Each point is reached from the start by the listed moves, each made 0, 1 or 2 times, or once backwards (-1), plus a little noise. Is the number of moves made odd or even? Then give how often each move was made.

Moves:
(1): [4 14 -8 3 20 1]
(2): [-32 -5 -26 -15 -1 41]
(3): [-5 9 3 -21 38 -10]
Start: [-15 3 -7 8 -6 -2]
Points:
[-53 32 -38 -45 89 19] => even (1, 1, 2)
[-13 -20 -2 25 -64 9] => even (-1, 0, -1)
[-85 3 -56 -42 29 70] => odd (0, 2, 1)
[-75 9 -68 -20 14 81] => odd (1, 2, 0)

Moves:
(1): [5 9 -6 -5 3 -3 14 -3 -28 -45 20 9 -1 -16]
(2): [-22 -14 -18 3 -4 22 0 -9 -24 -16 -4 -10 4 -1]
(3): [20 19 -9 -2 -1 5 -15 -6 -17 11 9 -31 10 -10]
(4): [1 6 -13 17 -8 3 11 4 12 -14 -4 -22 7 1]
(5): [-4 -8 -3 -26 0 -26 -13 -17 25 24 -29 18 -22 -11]
(6): [-12 2 8 17 -12 18 -7 23 20 32 -22 15 15 -13]
(7): [-10 3 -1 5 9 1 7 -13 3 10 8 -6 -3 -6]
(8): [10 -37 10 12 32 19 20 -5 -18 -14 -24 4 24 9]
(9): [-8 33 3 -9 12 -14 -20 12 12 -12 -2 6 21 1]
(10): [-2 -21 12 -9 -2 -23 -26 -22 -5 6 20 -8 -1 -10]
(11): [6 19 20 -13 47 -3 -41 7 -7 -20 38 -17 -5 -38]
Start: [-18 14 11 1 23 1 -8 -4 -13 -24 16 2 -9 -25]
Points:
[-109 -21 37 -83 84 -72 -174 -98 37 26 80 -26 -88 -139] => odd (-1, 2, -1, 0, 2, 0, 2, -1, 0, 2, 2)
[-39 -2 -6 -33 5 -17 -109 -71 31 122 -40 -41 -10 -80] => odd (-1, 1, 2, 0, 2, 1, 1, 0, 0, 1, 0)
[-112 116 11 42 84 74 -63 53 -5 -100 94 -50 11 -102] => odd (0, 2, -1, 1, -1, 1, 2, -1, 1, -1, 2)
[-31 -3 -16 48 -68 8 35 -26 -16 -5 64 -46 -27 0] => odd (0, 0, 0, 1, -1, 0, 1, -1, -1, 1, -1)

Moves:
(1): [6 -2 5 -5 -2 13 -2 0 6 -8 -4 4 -9 11 2 17 6 -2 5 8 -1 6 5 -6 -3 9]
(2): [10 12 -1 -1 -7 -4 1 3 5 8 14 -4 1 5 0 -7 -9 -1 -9 -2 2 -5 -5 4 4 -1]
(3): [-1 4 18 1 7 -11 2 -3 15 1 -8 -2 -2 7 4 11 2 -1 -11 1 -7 -7 13 0 -13 2]
(4): [-10 21 -2 -2 1 2 5 4 2 -7 -29 22 -2 0 11 3 0 1 -7 6 7 18 -1 6 -6 15]
(5): [3 9 10 -9 -13 0 12 -6 -11 1 -5 -7 6 -4 6 -4 -5 -5 8 -1 4 -6 -1 -4 5 3]
(6): [-15 -4 18 11 4 2 11 -12 -2 2 6 2 -9 1 4 -4 2 0 -2 -5 3 -9 -10 5 -17 2]
(7): [-2 -2 4 3 -14 1 -12 -13 -2 -10 15 3 6 -14 15 12 -5 12 6 -2 8 -2 7 -10 -1 -21]
(8): [0 -3 11 -6 -1 14 9 6 0 -7 5 -12 1 -11 -18 3 -3 18 1 -4 -5 4 2 4 -24 -11]
(9): [-5 4 -8 5 2 9 5 -8 17 3 -3 -5 2 6 7 3 5 7 -4 5 -4 -3 -11 4 -5 -7]
(10): [9 11 1 -5 -5 -8 -11 6 -10 -7 -3 2 -2 4 13 11 -4 18 10 1 -10 -1 13 12 6 3]
(11): [5 6 -4 11 0 3 -6 10 -2 -14 -4 -4 -7 16 8 7 9 0 -5 -9 3 3 5 5 8 -11]
(12): [5 -6 11 -5 10 -5 -20 3 0 10 -13 -3 -1 1 -6 -10 -6 3 16 -2 11 -17 -14 4 -15 -7]
(13): [18 0 23 8 -14 -22 14 20 -10 7 7 3 26 -1 1 -7 -3 -7 17 -24 12 -1 2 -5 -6 5]
(14): [-7 -6 -10 -7 -8 21 -7 -8 -16 5 -18 22 -8 -2 4 15 5 3 -12 -11 1 0 17 2 -16 1]
(15): [14 -1 6 -2 -3 6 9 18 3 -1 -15 6 -9 -7 10 7 15 -2 11 -10 16 11 7 -1 16 6]
(16): [18 12 -23 6 -15 35 -23 10 -36 -29 6 12 14 -24 15 17 2 -3 -1 -2 -7 -5 20 -10 -5 5]
(17): [0 18 -9 -12 3 21 0 -15 -1 -7 22 17 10 4 2 -8 5 3 -1 4 7 11 21 13 5 2]
(18): [-12 5 -4 -2 4 0 -14 -1 12 -1 5 -17 4 3 -10 5 8 -6 -7 13 1 -3 -5 15 -12 3]
(19): [-12 7 -1 2 9 5 -2 7 -4 11 -6 -6 -4 4 -9 12 -1 -6 7 -7 -4 4 6 0 6 -3]
(20): [-12 1 -21 -3 0 3 -13 21 2 -14 5 -2 -2 12 21 -9 14 1 10 0 -8 1 13 -6 5 9]
(21): [-1 -20 -2 -8 16 6 9 0 -4 3 -17 1 -5 -5 25 17 -8 -1 -2 13 12 6 6 7 -2 -4]
(22): [-7 -7 -5 -28 13 27 12 -15 15 -4 -26 -4 0 3 14 -6 3 -34 -5 -14 -13 25 -9 21 -3 18]
(23): [-25 0 -9 -7 -11 21 -36 13 20 -25 2 3 18 16 -10 -3 1 17 -11 -3 -11 -6 1 15 16 -10]
(24): [9 5 10 6 -10 -1 -12 17 2 -7 2 11 -6 -1 -4 1 4 -8 1 7 -11 -3 9 8 2 -16]
Start: [-6 11 14 1 6 -4 -9 -8 19 -14 -15 4 -12 9 16 -6 -7 0 6 19 -10 -9 -5 14 -13 -14]
Points:
[46 86 103 -2 23 0 84 81 58 48 -81 -3 -49 31 -11 -9 26 -18 66 -23 33 33 -1 76 -41 -41] => even (0, 1, 0, 1, 1, 0, -1, 2, 2, 0, 1, 1, 1, 0, 2, -1, 1, 0, 2, 0, 0, 0, -1, 2)
[-68 -32 48 -35 99 19 58 -55 114 9 -70 1 -50 78 118 -32 62 -91 -23 -16 12 21 -7 90 -140 31] => odd (0, 0, 2, 0, -1, 2, 0, 0, 1, -1, 1, 1, 1, 1, 0, -1, 1, 1, -1, 2, 1, 2, -1, 0)
[-175 -9 -46 -106 -22 265 -47 10 66 -135 -121 -4 -20 36 125 116 66 -19 -16 -11 -5 94 57 93 -52 -18] => even (2, 0, -1, 1, 2, 1, 2, 2, 1, -1, 1, -1, 0, 2, 1, 0, 0, 2, 2, 2, 2, 2, 2, 0)
[55 21 54 8 -78 70 -104 123 -60 -96 -48 6 41 -23 128 66 2 5 63 -83 -49 -58 82 62 -52 -83] => odd (-1, 1, 1, -1, 1, 1, 1, 1, 1, 2, 1, 1, 2, 1, 1, 2, -1, 0, 1, 1, 1, 1, 1, 2)
[54 61 47 21 -44 110 -24 -33 -16 -83 -42 122 -32 -49 158 150 35 12 -16 36 -23 -10 127 49 -39 -18] => odd (1, 0, 2, 0, 0, 2, 1, -1, 2, 2, -1, -1, 0, 1, 2, 2, 1, 0, 0, -1, 1, 0, 0, 2)
[-47 36 42 -67 46 65 -33 15 96 -34 -69 -1 -36 -9 1 -5 -35 -41 -36 42 -52 43 -30 150 -13 -18] => even (-1, 2, 0, 1, -1, 1, 0, 1, -1, 1, -1, 0, -1, -1, 1, 0, 0, 1, 1, -1, 1, 2, 1, 2)
[-51 -28 93 19 34 -80 46 1 -16 54 -82 -24 -22 -4 82 81 -23 -24 37 -23 90 20 -2 20 -92 -21] => odd (0, 0, 0, 1, 0, 1, 2, 0, -1, 0, 1, 0, 2, 1, 0, -1, -1, 2, 2, 0, 2, 0, -1, -1)
[10 114 10 -40 -55 45 -72 50 1 -99 64 35 94 -43 -49 -90 1 -12 40 63 -10 13 22 53 -84 -1] => even (0, 0, -1, 2, 1, -1, 0, 2, -1, -1, -1, 1, 1, -1, -1, 1, 2, 2, -1, 1, -1, 0, 0, 2)
[-27 31 -29 -92 27 201 -72 29 20 -114 -86 82 0 40 5 127 31 6 -33 3 -52 96 150 96 25 23] => odd (2, -1, 1, 0, -1, -1, -1, 1, -1, 1, 0, -1, 0, 1, 1, 1, 2, 0, 2, -1, 1, 1, 2, 0)
[-34 24 115 -49 58 3 130 67 47 28 -165 55 -31 14 74 25 15 -45 52 7 48 70 61 31 -22 33] => odd (0, -1, 2, 2, 2, 0, -1, 1, 0, -1, -1, 0, 1, 0, 2, -1, 1, -1, 2, 1, 2, 0, 0, 1)
[-25 12 -40 12 40 64 30 40 5 -14 -75 19 -6 20 152 42 37 -74 -1 -21 26 38 20 41 -97 29] => even (0, 1, 0, 1, -1, 1, 0, 0, 2, -1, 1, 0, 2, 1, 0, 1, 0, 1, 1, 2, 2, 1, -1, 0)

Moves:
(1): [-7 13 -4 -6 -15 6 4 8 -15 8 -12 -6 6 3 -8 -9 -11 -4 -16 2 -6 -16 4 10 -8]
(2): [-1 20 21 19 -3 -14 0 -7 23 -6 5 10 11 -10 -21 -4 -10 6 6 -17 7 -1 -6 -22 -13]
(3): [-6 3 8 15 8 -19 -3 7 -28 13 6 -12 5 21 5 2 5 -9 9 -22 -5 2 -5 18 -2]
(4): [9 -4 4 -6 -8 -10 -6 -20 -15 9 -3 -24 -1 -6 6 -24 14 -23 10 21 2 13 -6 -6 5]
(5): [-12 -14 -17 3 -8 -9 -17 -22 19 -9 -13 -28 -11 4 0 -12 13 8 -7 -26 -8 4 -7 10 6]
(6): [-10 1 8 -6 7 -12 -8 -2 -5 4 4 12 12 0 -2 5 1 3 -7 3 -5 18 -14 -10 3]
(7): [8 -6 -3 -3 3 4 7 8 -11 -15 -12 -7 0 -11 -2 1 -13 1 10 0 -6 11 -2 0 -6]
(8): [-11 -14 -25 0 19 -2 4 -2 1 -3 -8 7 10 -2 1 0 3 8 23 23 -6 -1 2 -18 9]
(9): [20 17 16 20 4 8 -8 11 -5 24 20 -23 -13 2 -14 1 9 46 -5 -3 -4 3 20 6 -16]
(10): [-6 13 12 16 25 22 -5 14 5 -19 6 -7 -5 19 -28 -5 12 2 -1 -6 24 6 -14 9 -9]
(11): [-3 -13 24 -23 -9 -13 -2 -5 -2 -5 10 7 9 4 -21 -24 -2 5 18 -7 -3 -7 1 7 3]
(12): [-10 -1 -6 2 -9 -13 18 18 14 -2 7 17 -5 8 -12 -10 4 -3 11 6 17 5 -12 -1 3]
(13): [16 -24 -30 -6 13 -14 0 2 -1 -2 9 8 15 -9 -2 -10 19 -7 10 -7 28 10 2 -11 12]
(14): [-1 1 -9 11 1 -8 6 -2 6 -14 -7 1 -5 -3 -10 9 16 10 9 8 -1 7 0 21 -8]
(15): [-12 19 11 -3 -13 8 2 27 7 -8 -5 16 17 -4 0 -7 8 2 25 -11 -4 -1 -3 -10 -1]
(16): [18 1 15 23 -17 5 7 10 11 -5 7 -8 -17 6 -21 31 4 5 -11 -17 -20 -17 9 4 0]
(17): [4 1 1 -11 -13 -1 2 7 -5 9 -18 2 -4 6 -6 14 6 0 4 -4 11 -3 4 -8 -1]
(18): [3 1 13 12 -12 7 9 6 5 -3 -4 8 27 2 -5 -10 -3 12 -4 -16 -2 -4 -4 7 7]
(19): [0 -14 -16 2 -15 4 0 -21 12 1 17 -9 2 5 0 11 4 -8 15 -8 -2 7 -14 0 -10]
(20): [-18 -16 22 18 -6 14 -11 7 -25 6 1 -25 1 6 17 3 -9 -4 -10 21 4 -2 14 -6 -14]
(21): [-2 11 0 11 -23 11 -14 -2 6 -1 -1 34 2 3 -7 -9 -16 -2 22 -15 0 12 3 16 10]
(22): [-24 0 -2 -10 -9 2 25 -20 -22 1 -2 6 4 -2 9 -14 6 -5 9 -9 -14 15 -2 -7 -1]
(23): [-24 17 -4 -17 5 2 3 2 -2 -4 -2 -20 4 -22 -9 -2 -2 0 16 5 8 0 0 14 7]
(24): [-5 2 3 -21 -18 -7 -6 13 3 -8 -10 -5 -2 31 -3 -12 -6 -9 7 0 -5 10 9 1 6]
Start: [-7 7 10 11 -10 8 8 -24 19 20 5 -1 -8 18 -7 26 3 9 -5 9 -3 1 2 1 -10]
Points:
[-2 -24 93 22 -78 -52 45 125 -48 8 8 -54 -20 23 -18 130 40 -66 91 -2 33 -53 43 5 -37] => odd (-1, 0, 2, 0, -1, -1, 1, -1, -1, -1, 1, 1, 1, 1, 2, 2, 2, -1, 0, 2, -1, -1, 1, 0)
[-107 45 60 -68 -95 -113 61 50 -20 39 18 154 97 32 -113 -39 -77 0 208 -87 39 50 -6 -35 29] => even (0, 2, 2, -1, -1, 1, 1, 1, 0, -1, 2, 2, 1, -1, 0, 0, 2, 0, 0, 0, 2, 1, 2, 1)
[6 -41 12 -40 -155 -107 10 20 135 -89 -62 102 -57 66 -116 34 -20 4 9 -94 -31 54 -1 -21 25] => even (0, 1, -1, -1, 2, 2, 2, -1, -1, -1, 1, 2, 1, 1, 0, 2, 1, -1, -1, 0, 1, 0, -1, 2)
[34 109 95 99 -24 6 -48 42 116 15 75 14 -59 121 -140 74 30 6 52 2 88 66 -20 -47 -50] => even (-1, 2, 0, 1, -1, 1, -1, 0, 1, 2, -1, 1, 0, 0, 0, 1, 1, -1, 1, 0, 1, -1, 0, 2)
[-85 -81 12 14 -3 -27 30 -42 -44 -18 -63 -114 -48 -6 -78 73 26 18 -25 96 -39 -95 46 34 -29] => odd (2, 0, 0, 0, 1, 0, 0, 2, -1, 0, 2, 0, 0, 2, -1, 2, 1, -1, -1, 2, -1, 0, 1, -1)
[29 27 12 103 51 29 17 65 69 -96 -5 82 53 -17 -91 101 44 56 36 -104 -18 1 -25 125 50] => even (-1, -1, 1, -1, 0, 1, 1, 0, -1, 1, 0, -1, 1, 2, 1, 2, -1, 2, -1, -1, 1, -1, 1, -1)
[4 147 62 -22 -67 45 3 154 -40 -54 -60 38 86 53 -166 -21 6 -27 126 -100 22 40 8 67 35] => odd (2, 0, 1, 1, -1, 1, 2, 0, 0, 2, 0, -1, 2, 0, 2, 2, 1, 1, -1, -1, 2, 0, 2, 2)
[-115 -39 122 67 -167 -32 48 -76 -62 -14 26 64 102 83 -110 -105 -50 -86 133 -40 -33 92 -101 -38 -59] => odd (2, 2, 1, 2, 0, 2, 2, 1, -1, 1, 2, 2, 0, 0, 0, 1, 0, 1, 2, 2, 2, 2, -1, 0)
[-45 -27 76 2 -25 -7 -42 -49 22 -21 -20 19 50 48 -35 -161 -27 -9 44 51 26 83 -31 -68 20] => even (0, 1, -1, 2, 1, 1, 1, 1, 0, 1, 1, 1, 0, -1, 0, -1, -1, 1, -1, 1, 1, 0, -1, 1)

Moves:
(1): [15 27 -14 -23 -21 0 -29 -47 17 1 -12 -7 -4 21 -6 26 -4 -52 12 -15 -2 -13 -10 -15 9]
(2): [7 -7 -6 5 12 -32 8 15 -11 -2 0 2 -10 7 -12 -6 -7 4 6 1 23 26 6 10 14]
(3): [-8 -31 6 -3 9 7 -3 -12 7 5 23 6 -20 -3 -5 11 5 10 5 -4 10 14 -15 16 29]
(4): [-5 15 3 -4 -13 -21 28 -21 12 -4 38 33 31 17 -23 -17 -16 10 27 0 6 39 22 -8 -3]
(5): [-21 -9 18 -11 -11 -5 -3 -3 -11 20 3 -10 8 7 -4 13 2 10 -26 9 5 13 5 8 6]
(6): [-17 10 3 -15 -14 16 -2 29 20 0 -9 -15 -9 11 10 5 12 -17 16 32 6 -11 5 -7 -2]
(7): [2 23 8 15 20 5 6 -3 -4 -12 -17 -4 -36 27 -23 16 18 16 -5 -7 10 12 -21 12 -7]
(8): [-1 -10 12 23 -5 -6 -4 -11 20 1 -8 -10 0 -19 -3 1 -1 12 17 -8 5 3 -13 -4 24]
(9): [7 -14 -20 7 -30 4 -11 5 -5 5 9 -23 9 -10 -6 10 13 -6 21 -6 -9 -9 -34 -31 -3]
(10): [19 17 -12 -5 -11 -5 16 5 -6 15 30 -5 2 10 12 -14 -3 31 -2 -22 23 8 1 8 -13]
(11): [21 -27 46 11 -2 1 -15 -10 3 -11 15 -33 -12 11 -10 15 6 4 11 14 3 -14 -4 1 15]
(12): [-10 10 -1 -6 28 -10 4 -13 5 -12 -3 -10 2 -2 12 25 -4 -1 8 12 8 7 -2 0 3]
(13): [-4 -7 7 -3 4 -13 6 21 -2 1 -4 17 4 -4 -8 11 -10 17 -4 -4 6 -2 7 1 0]
(14): [13 19 -1 -6 29 4 17 -1 2 7 -11 16 3 7 -11 -19 -20 24 -19 38 -10 -1 -14 0 -1]
(15): [-10 7 -11 -4 -12 7 2 -7 -19 -6 -1 -11 -6 10 -6 2 -7 14 19 3 -3 7 10 16 -8]
(16): [-23 -4 1 -6 -7 16 -27 4 -24 1 1 -29 28 -17 -39 -25 -29 7 -20 2 -8 -21 -45 -2 -21]
(17): [-17 1 20 3 -21 3 -24 -5 -8 8 12 4 -14 -5 4 -8 18 2 -15 22 34 -10 5 -28 -21]
(18): [-19 -3 5 7 7 2 9 -2 -18 12 -5 -10 6 4 -10 -6 -2 -5 10 16 -13 -18 29 -10 7]
(19): [25 14 -4 -20 3 17 -28 -4 -12 1 -4 -12 8 11 -18 13 26 -11 -1 -23 39 13 6 -1 7]
(20): [-15 -14 31 -12 -11 17 -14 4 -13 8 -19 24 -6 24 9 -16 0 6 16 -5 8 6 15 -22 3]
(21): [12 -1 11 0 5 20 9 -5 -9 17 -4 -14 -10 -12 -17 14 -20 -12 -2 2 4 11 -2 -3 -17]
(22): [10 8 5 -25 -7 1 4 -18 -17 14 14 -13 -18 -11 -17 4 10 -11 22 2 -36 1 -4 6 9]
(23): [-17 1 -30 -1 22 -3 -43 -17 24 10 -16 -28 -27 13 4 10 21 0 18 5 -39 -20 12 -7 5]
(24): [15 -16 -1 0 6 -1 10 3 -3 14 -20 23 28 -6 -5 19 6 1 -4 7 5 -2 -53 10 -21]
Start: [-3 7 -10 6 33 -22 -18 2 -10 13 -18 -1 -15 -18 -26 -14 14 -8 -12 20 -2 10 24 -9 18]
Points:
[37 121 39 -59 -129 40 -68 -66 -76 128 -8 -38 37 119 -222 -70 -41 -24 9 26 95 65 -174 -169 -135] => even (2, 1, -1, 2, 1, 1, 2, 0, 2, 2, 0, -1, -1, 1, -1, 2, 1, 0, 0, 2, 2, 0, 0, 1)
[41 54 44 -112 -61 116 -194 -19 -81 65 42 -286 -63 -5 -90 80 37 -88 -54 145 138 -78 7 -92 -44] => odd (1, 0, 0, -1, 1, 2, -1, -1, 1, 1, 2, 1, 0, 1, 1, 1, 2, 0, 2, -1, 2, 0, 0, -1)
[37 -30 43 67 123 -76 31 -17 -149 57 79 -237 -88 -92 -244 -59 -141 175 98 -11 -85 17 73 115 73] => even (-1, 2, 0, 0, -1, -1, 0, 2, -1, 2, 2, 0, 2, 0, 2, 2, -1, 2, 0, -1, 2, 2, 1, -1)

Moves:
(1): [28 5 0 13 39 24 0 3 20 -11 15 0 -8 9 17 6 -9 13 7 -11 10 9 -22 -6 -12]
(2): [-3 -7 -15 -16 16 -23 16 10 -31 10 -18 27 -7 -6 14 -13 -8 7 -19 12 -11 3 0 0 -2]
(3): [3 20 25 -4 8 -7 9 -8 6 3 11 15 -8 -12 -15 -23 13 -7 14 10 -18 -9 30 24 10]
(4): [3 19 4 -7 21 -11 5 14 -19 -8 17 15 -13 1 -7 11 28 -4 5 -5 12 -2 -3 17 6]
(5): [20 13 -10 -21 30 -16 34 12 4 -3 10 -12 33 -11 13 21 4 -8 -3 17 8 -4 7 6 19]
(6): [-27 4 23 14 -30 19 5 3 9 23 5 -7 15 -23 -1 -18 12 -17 -33 21 0 -16 -10 35 -4]
(7): [4 -19 5 -1 2 -6 16 -1 -9 7 -9 -18 13 14 -19 -17 7 -14 5 0 -8 14 14 28 -15]
(8): [-13 -5 4 26 -16 -2 -6 4 8 -8 14 15 14 4 25 6 3 -14 8 25 -12 -13 31 7 -7]
(9): [-4 9 -7 12 -7 -18 -4 0 -6 -21 -36 -10 -7 2 -13 -4 -13 13 -16 9 -23 -11 -11 -9 19]
(10): [-6 10 -9 10 -10 -16 5 3 -2 -6 -17 -3 5 -3 -2 -2 -15 13 -7 -1 -8 -33 -12 -26 11]
(11): [-17 -8 7 11 -14 -1 -8 1 9 15 0 -30 -44 9 36 -10 -13 -4 6 -14 6 9 -13 12 -1]
(12): [-24 8 2 -2 20 -9 -7 -1 13 -7 19 11 2 5 -14 -13 -11 -2 29 3 17 28 1 -17 -26]
(13): [27 5 6 3 -27 40 -9 11 -21 16 4 10 -7 39 9 1 10 18 -9 -14 2 20 -14 16 -20]
(14): [-6 9 -25 31 20 -1 -4 -3 6 18 3 -8 24 -21 -28 15 4 -4 14 19 2 3 -35 8 4]
(15): [18 -12 33 -11 -34 0 25 -12 8 -7 -26 -34 9 -17 -5 25 -23 -15 -14 -33 2 -26 -19 4 -6]
(16): [15 14 2 -15 6 -22 21 -6 39 2 -20 -6 -11 24 39 -6 -10 -29 4 -24 -24 6 15 25 8]
(17): [-18 -1 13 13 -11 12 -13 -16 10 19 9 9 -2 35 11 -7 -32 -17 -3 9 5 7 19 3 4]
(18): [5 -4 7 -8 -1 -24 -4 -11 -10 13 18 18 10 -11 11 -27 -19 12 -8 -3 -12 22 -11 6 -7]
(19): [-9 2 -14 9 37 34 2 10 17 -42 -33 10 10 -48 25 -10 -21 16 -9 11 40 27 39 28 18]
(20): [-40 -30 -9 18 -13 -3 17 2 -31 -36 13 19 5 2 -19 -3 1 -3 3 31 26 29 25 -14 2]
(21): [-2 4 -3 -4 10 8 -3 -13 -9 -3 10 6 21 -1 0 20 -15 -17 5 -8 -4 13 -27 -3 25]
(22): [-8 -1 9 6 -4 -13 -5 -19 5 18 8 -2 12 23 19 2 29 -2 14 9 -9 26 -13 -1 8]
(23): [19 30 3 19 16 17 9 -3 -22 31 -4 -6 -11 -15 -21 -20 -14 -22 -16 -1 20 -9 32 14 -14]
(24): [-19 28 -6 -3 -7 13 1 -6 -23 10 9 11 -3 -19 4 9 -22 0 -32 -14 2 -4 26 26 2]
Start: [10 -7 8 -2 -14 -6 -3 19 -16 -7 -3 -5 20 -31 -4 -6 -16 9 -13 2 13 2 24 9 3]
Points:
[66 70 86 20 14 -69 69 25 102 150 47 -13 80 148 199 -40 79 -122 64 67 -79 84 28 213 -10] => odd (0, 1, 1, 1, 2, 1, 1, 2, 0, 0, 1, 1, 2, 1, 0, 2, 1, 0, 0, -1, 0, 2, 0, -1)
[-163 -56 1 104 102 -17 -9 -29 68 -63 152 -11 64 -137 -59 -11 -7 24 169 107 102 137 -203 -100 39] => even (2, 0, 2, -1, 0, 1, -1, -1, -1, 1, 2, 2, -1, 2, 0, -1, -1, 0, 0, 2, 2, 1, -1, -1)
[-127 105 -65 99 144 -65 -51 -17 -83 -82 -37 164 58 -144 -112 20 -58 28 29 148 -6 7 77 -12 112] => odd (0, 2, 2, 1, -1, -1, -1, 1, 2, 0, -1, 1, -1, 2, 0, -1, 1, -1, 1, 0, 1, 1, 0, 1)
[-65 -6 55 7 -64 -122 88 81 -29 38 19 0 37 0 -28 -67 4 -120 -12 109 9 -178 190 -13 -58] => odd (-1, 1, 0, 1, 1, 1, 1, 2, -1, 2, 0, 1, -1, -1, 0, 0, 1, -1, -1, 0, -1, -1, 1, -1)
